Rows are points. The points of each table are mixes of a few directions, plus a little noise. How many directions does each table use, and how many do they share? Where both have some left over, give the other angles between the two spaces (their principal angles), to ten degrees, smallest first.

First (5 x 3):
array([[-0.19, -0.14, -0.41],
       [ 0.17,  0.13,  0.39],
       [-0.12, -0.09, -0.25],
       [-0.15, -0.11, -0.32],
       [ 0.28,  0.19,  0.60]])
Second (5 x 3):
array([[-0.14,  0.09,  0.04],
       [ 0.56, -0.12,  0.25],
       [ 0.04, -0.34, -0.61],
       [-0.23,  0.19,  0.16],
       [-0.21,  0.18,  0.15]])
Directions: first 1, second 2, shared 1

First (6 x 4):
array([[ 0.18,  0.01, -0.09,  0.00],
       [-0.25, -0.01,  0.13, -0.01],
       [ 0.05,  0.00, -0.03,  0.00],
       [-0.91, -0.05,  0.50,  0.01],
       [ 0.35,  0.02, -0.18,  0.00],
       [ 0.58,  0.03, -0.32, -0.01]])
Second (7 x 4):
array([[-0.03, -0.14, -0.45, -0.16],
       [-0.21, -0.21, -0.48, -0.09],
       [ 0.09, -0.05, -0.31, -0.16],
       [ 0.33,  0.29,  0.63,  0.09],
       [-0.35,  0.00,  0.44,  0.33],
       [ 0.14, -0.03, -0.26, -0.16],
       [ 0.04,  0.13,  0.43,  0.15]])
Directions: first 1, second 2, shared 0; angles 30

First (7 x 8):
array([[ 0.08, -0.06,  0.50,  0.22,  0.17, -0.28,  0.35, -0.02],
       [-0.04, -0.04,  0.15,  0.06,  0.03, -0.07,  0.09, -0.05],
       [-0.45, -0.15,  0.10, -0.03, -0.10, -0.04,  0.01, -0.25],
       [-0.13,  0.13, -0.98, -0.44, -0.32,  0.54, -0.70,  0.06],
       [ 0.65,  0.17,  0.16,  0.18,  0.23, -0.10,  0.19,  0.33],
       [ 0.02,  0.05, -0.31, -0.13, -0.08,  0.17, -0.20,  0.05],
       [-0.15, -0.10,  0.38,  0.13,  0.07, -0.21,  0.25, -0.12]])
Second (9 x 8):
array([[ 0.06,  0.15,  0.12,  0.17, -0.20, -0.13, -0.15, -0.57],
       [-0.12, -0.34, -0.27, -0.39,  0.46,  0.31,  0.36,  1.35],
       [ 0.02,  0.07,  0.05,  0.08, -0.09, -0.06, -0.07, -0.26],
       [ 0.02,  0.07,  0.05,  0.08, -0.09, -0.06, -0.07, -0.27],
       [-0.07, -0.20, -0.16, -0.23,  0.26,  0.18,  0.21,  0.77],
       [ 0.07,  0.19,  0.15,  0.22, -0.25, -0.17, -0.20, -0.74],
       [ 0.03,  0.08,  0.06,  0.09, -0.11, -0.08, -0.09, -0.32],
       [ 0.02,  0.07,  0.05,  0.08, -0.09, -0.06, -0.07, -0.26],
       [-0.03, -0.08, -0.06, -0.09,  0.11,  0.07,  0.08,  0.32]])
Directions: first 2, second 1, shared 0; angles 70

First (10 x 11):
array([[-0.01, -0.14, -0.03, -0.23, -0.33,  0.17, -0.01, -0.18, -0.14,
         0.19, -0.17],
       [ 0.23,  0.10,  0.43, -0.08,  0.30, -0.14, -0.18,  0.35, -0.32,
        -0.13,  0.30],
       [ 0.03, -0.24, -0.14, -0.12,  0.02,  0.32,  0.04, -0.31, -0.08,
         0.27, -0.10],
       [-0.25,  0.02, -0.41,  0.26, -0.10, -0.04,  0.20, -0.19,  0.44,
        -0.03, -0.19],
       [ 0.34,  0.28,  0.40, -0.06,  0.38, -0.36, -0.15,  0.57, -0.36,
        -0.25,  0.34],
       [ 0.44,  0.25,  0.07, -0.25,  0.31, -0.33, -0.02,  0.46, -0.52,
        -0.10,  0.17],
       [-0.22, -0.12, -0.20,  0.12, -0.17,  0.16,  0.07, -0.29,  0.29,
         0.08, -0.14],
       [-0.42, -0.06, -0.48,  0.16, -0.58,  0.06,  0.21, -0.36,  0.51,
         0.06, -0.40],
       [-0.30, -0.20, -0.34,  0.32,  0.06,  0.28,  0.14, -0.46,  0.52,
         0.11, -0.13],
       [ 0.16,  0.12,  0.68, -0.11,  0.08, -0.18, -0.29,  0.42, -0.33,
        -0.18,  0.34]])
Second (8 x 11):
array([[-0.08,  0.20, -0.07,  0.13, -0.08,  0.29,  0.04,  0.06, -0.10,
        -0.02,  0.06],
       [-0.13,  0.38, -0.14,  0.26, -0.18,  0.55,  0.03,  0.09, -0.20,
        -0.03,  0.22],
       [-0.10, -0.34,  0.37, -0.28,  0.38, -0.41,  0.16, -0.13,  0.13,
        -0.17, -0.65],
       [-0.11, -0.18,  0.26, -0.17,  0.25, -0.20,  0.13, -0.09,  0.05,
        -0.12, -0.48],
       [ 0.44, -0.24, -0.29, -0.07, -0.29, -0.48, -0.37,  0.00,  0.18,
         0.31,  0.67],
       [-0.13,  0.55, -0.25,  0.39, -0.28,  0.75,  0.02,  0.15, -0.26,
         0.01,  0.38],
       [-0.14, -0.25,  0.32, -0.21,  0.31, -0.26,  0.17, -0.08,  0.08,
        -0.15, -0.60],
       [ 0.26, -0.13, -0.17, -0.03, -0.18, -0.25, -0.20,  0.02,  0.10,
         0.17,  0.38]])
Directions: first 4, second 2, shared 0; angles 80, 90

First (10 x 14):
array([[ 0.22, -0.02, -0.22, -0.24,  0.13, -0.21,  0.04, -0.07,  0.09,
        -0.32,  0.00,  0.17, -0.14, -0.43],
       [ 0.06,  0.06, -0.33, -0.43,  0.24, -0.37, -0.01,  0.01,  0.23,
         0.11, -0.09,  0.11, -0.34, -0.31],
       [-0.01, -0.11,  0.27,  0.74, -0.49,  0.38, -0.22, -0.11, -0.35,
        -0.23,  0.20,  0.05,  0.56,  0.23],
       [-0.48,  0.19,  0.37,  0.26, -0.10,  0.24, -0.19,  0.43,  0.03,
         0.66,  0.05, -0.36,  0.02,  1.01],
       [ 0.06,  0.06,  0.20, -0.30,  0.29,  0.09,  0.31,  0.21,  0.14,
        -0.25, -0.01, -0.20, -0.21,  0.11],
       [ 0.13, -0.25,  0.27,  0.05,  0.03,  0.42,  0.61, -0.43, -0.28,
        -0.22, -0.19, -0.15,  0.28, -0.27],
       [-0.25,  0.24, -0.39, -0.14,  0.00, -0.51, -0.61,  0.34,  0.30,
         0.60,  0.07,  0.14, -0.34,  0.25],
       [ 0.10, -0.16,  0.08,  0.24, -0.16,  0.20,  0.13, -0.29, -0.23,
        -0.19, -0.02,  0.05,  0.29, -0.20],
       [ 0.11,  0.03, -0.46, -0.16,  0.00, -0.44, -0.32, -0.06,  0.14,
         0.01,  0.03,  0.32, -0.17, -0.41],
       [ 0.05, -0.05,  0.19, -0.01,  0.06,  0.20,  0.26, -0.04, -0.07,
        -0.17, -0.03, -0.12,  0.06,  0.02]])
Second (9 x 14):
array([[-0.11, -0.01,  0.23,  0.02,  0.16,  0.33,  0.33, -0.12, -0.09,
         0.43, -0.13, -0.17,  0.12, -0.02],
       [-0.04, -0.33, -0.19,  0.26, -0.27, -0.44,  0.15,  0.08,  0.06,
         0.33,  0.45, -0.14,  0.54,  0.31],
       [ 0.09, -0.27,  0.03, -0.43, -0.03,  0.06,  0.39, -0.52, -0.16,
        -0.54, -0.51, -0.11, -0.33, -0.09],
       [ 0.11, -0.22, -0.20,  0.47, -0.24, -0.20,  0.06, -0.02, -0.06,
         0.26,  0.44,  0.10,  0.68, -0.19],
       [-0.08,  0.05,  0.11, -0.19,  0.08,  0.08,  0.08,  0.01,  0.02,
         0.04, -0.15, -0.11, -0.18,  0.16],
       [-0.10,  0.42,  0.03,  0.43,  0.15,  0.13, -0.48,  0.60,  0.19,
         0.59,  0.46,  0.18,  0.22,  0.02],
       [ 0.01, -0.23,  0.05, -0.28, -0.01,  0.02,  0.36, -0.35, -0.11,
        -0.21, -0.34, -0.20, -0.16,  0.03],
       [ 0.04,  0.25, -0.14, -0.31, -0.01, -0.30, -0.60,  0.32,  0.21,
        -0.65, -0.02,  0.17, -0.64,  0.18],
       [ 0.08,  0.35,  0.08, -0.02,  0.16,  0.32, -0.34,  0.01, -0.06,
        -0.26, -0.17,  0.30, -0.27, -0.44]])
Directions: first 4, second 4, shared 2; angles 50, 90

First (11 x 20):
array([[ 0.03,  0.56, -0.21, -0.45, -0.35,  0.42, -0.07,  0.15,  0.00,
         0.00,  0.25,  0.05, -0.02, -0.22,  0.10,  0.14,  0.46,  0.15,
        -0.10,  0.32],
       [ 0.16, -0.07, -0.31, -0.14,  0.00,  0.34, -0.15,  0.09, -0.07,
         0.07,  0.25,  0.24, -0.54, -0.41, -0.12,  0.27,  0.04,  0.17,
         0.07,  0.18],
       [-0.31, -0.87, -0.22,  0.33,  0.55, -0.45, -0.09,  0.05, -0.27,
         0.27, -0.03, -0.45, -0.06,  0.01, -0.35,  0.15, -0.39,  0.08,
        -0.23, -0.38],
       [ 0.15,  0.17,  0.17,  0.15, -0.18, -0.06,  0.21, -0.62,  0.11,
        -0.16, -0.20,  0.15,  0.46,  0.24, -0.01, -0.21,  0.10, -0.39,
        -0.20, -0.18],
       [ 0.29,  0.17,  0.37,  0.28, -0.11, -0.16,  0.29, -0.16,  0.32,
        -0.19, -0.42, -0.18,  0.12,  0.12,  0.10, -0.35, -0.33, -0.31,
         0.13,  0.06],
       [ 0.15,  0.09, -0.08, -0.21, -0.01,  0.39, -0.23,  0.31, -0.02,
        -0.05,  0.31,  0.61, -0.65, -0.25,  0.13,  0.20,  0.05,  0.28,
         0.46,  0.24],
       [-0.65, -0.74, -0.37,  0.00,  0.54, -0.44, -0.26,  0.60, -0.42,
         0.46,  0.16, -0.86,  0.01, -0.01, -0.27,  0.26, -0.18,  0.40,
        -0.32, -0.24],
       [ 0.01,  0.15,  0.31,  0.16, -0.05, -0.26,  0.20,  0.00,  0.18,
        -0.11, -0.33, -0.34,  0.33,  0.26,  0.13, -0.30, -0.17, -0.16,
         0.01, -0.02],
       [-0.09,  0.14,  0.36,  0.14, -0.03, -0.33,  0.16, -0.06,  0.14,
        -0.11, -0.28, -0.24,  0.52,  0.41,  0.18, -0.31, -0.06, -0.19,
        -0.02, -0.14],
       [ 0.16,  0.31,  0.09, -0.17, -0.24,  0.35, -0.08, -0.32,  0.01,
        -0.19,  0.19,  0.87, -0.02,  0.07,  0.17,  0.04,  0.33, -0.07,
         0.20,  0.00],
       [ 0.11,  0.12, -0.15, -0.12, -0.11,  0.24, -0.03, -0.07,  0.00,
         0.00,  0.11,  0.15, -0.15, -0.19, -0.05,  0.10,  0.14,  0.02,
        -0.05,  0.12]])
Second (11 x 20):
array([[ 0.28,  0.17, -0.09,  0.02, -0.13,  0.13,  0.16,  0.08,  0.19,
         0.00, -0.17, -0.38, -0.22, -0.32, -0.06, -0.04, -0.18, -0.09,
        -0.06,  0.28],
       [-0.55, -0.31,  0.15, -0.05,  0.26, -0.24, -0.32, -0.13, -0.37,
        -0.01,  0.33,  0.74,  0.43,  0.63,  0.14,  0.09,  0.33,  0.12,
         0.10, -0.55],
       [ 0.44,  0.26, -0.12,  0.03, -0.22,  0.18,  0.27,  0.12,  0.31,
         0.00, -0.28, -0.62, -0.36, -0.52, -0.13, -0.09, -0.27, -0.09,
        -0.09,  0.44],
       [ 0.33,  0.18, -0.08,  0.05, -0.16,  0.14,  0.18,  0.08,  0.22,
         0.00, -0.19, -0.44, -0.26, -0.36, -0.08, -0.06, -0.20, -0.07,
        -0.08,  0.32],
       [-0.63, -0.36,  0.17, -0.08,  0.32, -0.30, -0.37, -0.16, -0.42,
         0.01,  0.38,  0.88,  0.51,  0.73,  0.17,  0.11,  0.38,  0.12,
         0.14, -0.64],
       [-0.37, -0.21,  0.09, -0.05,  0.18, -0.16, -0.22, -0.09, -0.25,
        -0.01,  0.21,  0.50,  0.29,  0.42,  0.10,  0.06,  0.22,  0.09,
         0.09, -0.37],
       [ 0.29,  0.16, -0.08,  0.03, -0.15,  0.13,  0.19,  0.08,  0.20,
         0.01, -0.18, -0.40, -0.24, -0.35, -0.09, -0.05, -0.18, -0.05,
        -0.06,  0.30],
       [-0.27, -0.15,  0.06, -0.03,  0.13, -0.13, -0.15, -0.07, -0.17,
         0.00,  0.15,  0.35,  0.20,  0.30,  0.07,  0.04,  0.14,  0.06,
         0.06, -0.25],
       [ 0.13,  0.08, -0.04,  0.02, -0.08,  0.06,  0.08,  0.05,  0.11,
         0.01, -0.09, -0.19, -0.11, -0.15, -0.05, -0.02, -0.09, -0.02,
        -0.03,  0.15],
       [-0.35, -0.20,  0.09, -0.04,  0.17, -0.16, -0.20, -0.10, -0.22,
         0.00,  0.21,  0.48,  0.28,  0.40,  0.10,  0.05,  0.21,  0.07,
         0.08, -0.33],
       [ 0.65,  0.37, -0.16,  0.06, -0.32,  0.28,  0.38,  0.17,  0.44,
         0.01, -0.40, -0.89, -0.52, -0.74, -0.18, -0.12, -0.40, -0.14,
        -0.16,  0.66]])
Directions: first 5, second 1, shared 1
